Rows are points. To make a cloud, some directions were put in groups of two or more. Within a group, all points are equally far from the middle, so they leave a hole (a ring in 2 directions, a hollow ball in 3). The other directions are filled evenly. Then the cloud was stretched, turned, moved and blurred a little. Count the holes, and give their numbers of directions, smallest first.
In the rows, zero is written as 128.

Cloud, 21 rows:
[[158  88 106]
 [148  85 142]
 [ 97 157 126]
 [157 131  80]
 [123 105 164]
 [ 91 135 151]
 [ 90 148 122]
 [ 90 111 135]
 [155 106  83]
 [157 150 158]
 [143 167 146]
 [177 103 131]
 [147 149  84]
 [157 112  82]
 [183 136 114]
 [130 164  99]
 [118  88 107]
 [178 125  94]
 [138 161  95]
 [175 106  97]
 [152  85 129]]
Holes: 1 (3)

Cloud:
[[152 171  98 172]
 [112 118 146 169]
 [129 106 157 121]
 [153 118  72 125]
 [135 172  90 159]
 [151 120 119 191]
 [170 154 140 131]
 [ 93 153 114 123]
 [109 126  99 150]
 [182 144 134 148]
 [173 162  96 142]
 [109 149 126  92]
 [118 121 144 176]
 [140 132 179 142]
 [180 135 120 182]
 [125 117  94 161]
 [106 172 108 143]
 [126 164  80 149]
 [147 109  97 170]
 [165  99 119 130]
 [122 144 171 175]
 [123 141 164 183]
 [131 162  76 148]
 [134 151 178 144]
 [138 104 153 118]
 [164 101  95 139]
 [174 143 119 189]]
Holes: 2 (2, 2)

Cloud, 51 rows:
[[145 129 102 162 109 148]
 [ 82 144 119 144 112  99]
 [152  98 106  93 137 120]
 [101 166  80 185 126 119]
 [161 100 107 127  78 128]
 [125 103 124 118 129 148]
 [142 140  97 136 149 138]
 [ 58 148  88 161 149  98]
 [111 172 151 134 185 118]
 [148 175 149  93 123 136]
 [ 42 174 117 125 154 137]
 [ 98 120 150 174 155 154]
 [162 137 121  94 115 135]
 [119 121 146 155 175  86]
 [ 78 142 146 119 134  85]
 [157 137 117 100 133 150]
 [128 136 116  58 136 129]
 [ 47 122 144 146 129 103]
 [124 129 119 176 107 153]
 [126 131 113 115 101 147]
 [134 129 164 195 200 118]
 [110 121  87  96 182 153]
 [155 151 165 100 151 135]
 [120 149 141 139 107 117]
 [100 107 148 192 157 102]
 [131  99 108 130 120  84]
 [122 169 136 145 152 159]
 [123 160 152 175 145 131]
 [104 113  90 100 190 156]
 [152 159 104  99 145 109]
 [ 93 166 148 187  99 104]
 [126 188 177 129 116 115]
 [126 195 129 107 125 131]
 [ 98 127  82 135 103 102]
 [139 145  97 162  99 111]
 [ 96 128 112 197 118 127]
 [148 162 147 145 136 111]
 [106  89 105 144 139  99]
 [125 172  96 207 144  83]
 [ 93 124 138 197 107 124]
 [184 111 143 133 123 114]
 [110 148 126 179 150 106]
 [ 74 130 135 196 142 139]
 [114 177 145 136 121 146]
 [118  90 145 166 114 151]
 [ 97 167 127 164  84 116]
 [153  93 118 134  85 127]
 [103 129 164 189 170 114]
 [158 100 128 104 106 126]
 [ 71 134 108 190 115  97]
 [190 111 130 149 127 118]]
Holes: 0

Cloud (74 x 8):
[[135 142 128 128 154 171 148 111]
 [163 167  70 137 101 110 103 140]
 [ 99 127 102 157  84 105 114  94]
 [109 173 121 104 119 144  84 114]
 [113 134 153 112 153 107 126 115]
 [121 157 117 100 153  75 128 140]
 [133 134  99 181 102 156 124  78]
 [122 179 155  98  49 173 129 137]
 [138 108 105 134  83 133 119  61]
 [ 50 125 143 176 118 147 168 149]
 [116  83 127 139  88 160 121 100]
 [ 99 155  97 188 115 100 119  98]
 [ 65 152 144  90 112 136 145 113]
 [153 103 119 107 137 129 134  65]
 [117 120 160 105 112 119 166 171]
 [132 139 172 127  79 132 122 174]
 [ 99 132 161 108 166 130 147 172]
 [119  79 121 130 135 127 160 109]
 [128 178 148 129  48 143 122 123]
 [ 74 115 132 144 109 102 134 142]
 [ 91 122 178 114 100 170 145 148]
 [142 131 125 105 130 148 101  71]
 [104  84 126 155 105 135 147 117]
 [153 146 118  93 115 152 108 186]
 [164 156  96 126 123 132  83  89]
 [166 178 127 154  72  93 127 141]
 [104 138  79 103 154 121 100 111]
 [132 164 115 122  96 173  92 164]
 [185 125 146 112 107 139 165 144]
 [126 168 136 118 127 178 118 112]
 [102  89 114  92 122 166 134 122]
 [126 126 162 150 154  97 131 154]
 [ 60  96 127 118  98 141 150 132]
 [175 141 116 120  74 141 158 124]
 [124 170  82 149 148 108 120 141]
 [ 87 137 144 157  64 149 147 164]
 [114 168  87 148 124 125  88 112]
 [ 54 143 151 131  82 165 161 174]
 [ 87 154 160  93 133 144 171 195]
 [ 94 105  88 108 133 129 156 178]
 [114  88 123 130 190 145 149 114]
 [118 128 122 120  88  94 129 195]
 [113 118 143 104 102 169 172 150]
 [123 140 118  85 151  91 113 163]
 [ 94 158  83 120 142 126  95 114]
 [ 45  91 133 137 105 164 154 130]
 [137 131 131  47 143 126 120 164]
 [141 112 136 190  70 113 140 143]
 [ 82 143 100 108  99 178 160 125]
 [139 129  73 148 105 116 101  78]
 [152 177 149 155  66 116 104 106]
 [ 71 141 135 114 114 154 188 167]
 [114 169 140 143 156 165 122 114]
 [112 125 132 137  84 166 162 137]
 [127 109 139 180  94 141 158 123]
 [160 163 128  69 116 124 106 117]
 [124 164 142  85 145 170 156 143]
 [152 181 127 136 102 137  99 168]
 [117 148 114 169  68 142 138 101]
 [ 91 115 102 131 170 167 161 136]
 [161 144 124 113 107  83  87 145]
 [123 151 124  80  89 185 127  86]
 [160 165 120 118  72  80 108 132]
 [159 141  88 146 139 126 122 157]
 [148 151 143 108 149 153 167 126]
 [ 48 108  91 129 129 138 107 123]
 [ 84  97 123 156  74 127 122 122]
 [121 174 126  97  59 113  91 142]
 [163 152 129 109 114 156 139  87]
 [ 97 151  87 156  93 122 123 105]
 [ 92 111 135  88  94 145 145  97]
 [122 136  92 122 140 153 104  69]
 [106 102 127 174  93 101 133 142]
 [115 134  97  99 190 141 150 177]]
Holes: 2 (2, 3)

Cloud, 100 rows:
[[ 71 131 139  98 145 183 110 100 151]
 [143 175 130  73 170 102  91 113 126]
 [ 88  90 129 107 112 167 115 130 114]
 [103 121  98 146 171 191 117 113 157]
 [185 148 154  99 129 157 110  77 121]
 [115 135 134  58  91 173 113  96 139]
 [105 182  97  90 186 172 134 130 141]
 [154  91 125 145 115 126 114 135 153]
 [194 118 128 107 138 156 134 105 119]
 [175 105  86  73 142 125 154 112 110]
 [105 141 126 123 150 108 100  89  96]
 [ 87 166 142 145 125 153 104 104 140]
 [117 167 127 120 102 137 117 107 139]
 [143 155 123 133 117 209  88  69 128]
 [ 78 160  95 124 127 146 165  91 122]
 [121 164 168  88 188 175 148 119 173]
 [119 121 124 112 106 159 162  89 165]
 [161 117 157 137 136 126 176  90 150]
 [ 86 132  84 105 148 175 144 141  91]
 [119 135 127  90 135 137 166 150 103]
 [115 131 101 151 110 170 117  53 129]
 [102 139 153 125 141 148 143  83 113]
 [101 172  98 155 157 142 157 108 148]
 [135 142 158  86 117 205  99  82 148]
 [156 119 108 105 142 190 105 106 168]
 [145 116 120 132  96 147 119 121 101]
 [ 92 138 105 141 181 131 165  84 157]
 [161 156 148  80 142 100 140 125 126]
 [123 148 108 118  94 157 169 136 150]
 [139  80  94 128 122 134 125  88 104]
 [139 134 130 161 165 125 144  71 143]
 [113 177 157  79 180 153 119 125 100]
 [152 155 113  88 212 126 101  92 133]
 [133 107 139 106 154 189 108 124 116]
 [126  99 120 102 193 157 122 126 129]
 [154 144  60 148 149 130  96 132 103]
 [107  79  72 152  87 166 140  88 116]
 [116 143 118 108 128  97  97  77 113]
 [125  93 148 115  91 190  89 121 119]
 [ 99 100 133 147 159 150 168  73 115]
 [195 142 136 130 140 130 102 119 117]
 [169 141 108  50 169  88 132 103 135]
 [145  88  78 135 115 146 167 107 116]
 [ 72 134  85 158 154 176 148 103 140]
 [135 134 116 160 118 166 178 149 136]
 [124 136 108 108 202 126 130 137 112]
 [119 166 161  89 172 172 107 116  91]
 [138 163 138  87 139  92 135 113 127]
 [129 182 140  71 112 138 115 126 140]
 [114 167 133 119 197 106 106 112 125]
 [128 133 108 141 134 177 141 122 163]
 [ 73 136 139 130 136 180 135 165 137]
 [133 111 129 104 101 217 107 113 140]
 [153 131 113 123 126 152 129  98  83]
 [103  89  87 157  93 180 106  84 128]
 [114 100  74 121 154 167 115 114 143]
 [162 142  83 129 129 180 132 112 148]
 [119 107 183 137 104 173 147  72 117]
 [141 160 104 164 188 152 138  95  88]
 [ 79 109 109 136 149 184 110 128 108]
 [116 127  99 105 130 191 167 142 123]
 [132 158 152 130 161 165  88  93  88]
 [ 91 141 122 162 113 177 160  96 149]
 [118 122  96  93 127 146 129 147 111]
 [120 169 115 157 155 120 144  97 151]
 [132 159 100 158 182 163 110 108 165]
 [103 157 112 143  98 149 146  82 124]
 [102 125 150  86 174 183 150 114 188]
 [107 106 161 105 106 163 173 104 103]
 [ 93 119  96  77 155 175 155 129 159]
 [106 176 103  71 163 108 139 106 108]
 [135 158 181 110 177 182 117 109 119]
 [126 123 112  99 125 196  70 105 141]
 [115 105 118 128 150 187 129 130 166]
 [ 96 157  85  96 142 193 144 124 120]
 [101 137 144 113 144 164 166 102 171]
 [137 130  82 155 101 129 169 138 148]
 [127 123 134 151 144 168 134  92  93]
 [141  97 147 142 134 136 127  68 128]
 [109 127  67 154 149 172 157 118 135]
 [147 119 172  76 135 161 100  93 116]
 [128 121 154 146 127 149 132 132 118]
 [ 86 112 155 148 124 209  99  85 161]
 [141 118 160 115 150 157 158 114 127]
 [112 114  91 158 107 132 139 125 102]
 [108 154  65  93 185 161 143 158 126]
 [130 160 155 116 111 131  90  97 146]
 [143 138 164  90 100 136 107  81 139]
 [151 174 134 114 216 140  99 107 121]
 [103 135 116 120 189 108 113  83 141]
 [110 147 102  72 159  97 131 137  86]
 [163 110 120 145 160 178  99 117 129]
 [126 102  88  71 188 157 152 135 119]
 [115 138  93  76 114 169 111 147  96]
 [158 144  99 165 133 169 111 134 135]
 [135 124 120  60 202 108 128  98 145]
 [131 169  72 147 157 129 106  92 137]
 [158  99 120  96 107 117 174 139 135]
 [104 161 111  95 146  91 140 116  85]
 [104 158 146 100 168 159 167  96 126]]
Holes: 1 (2)
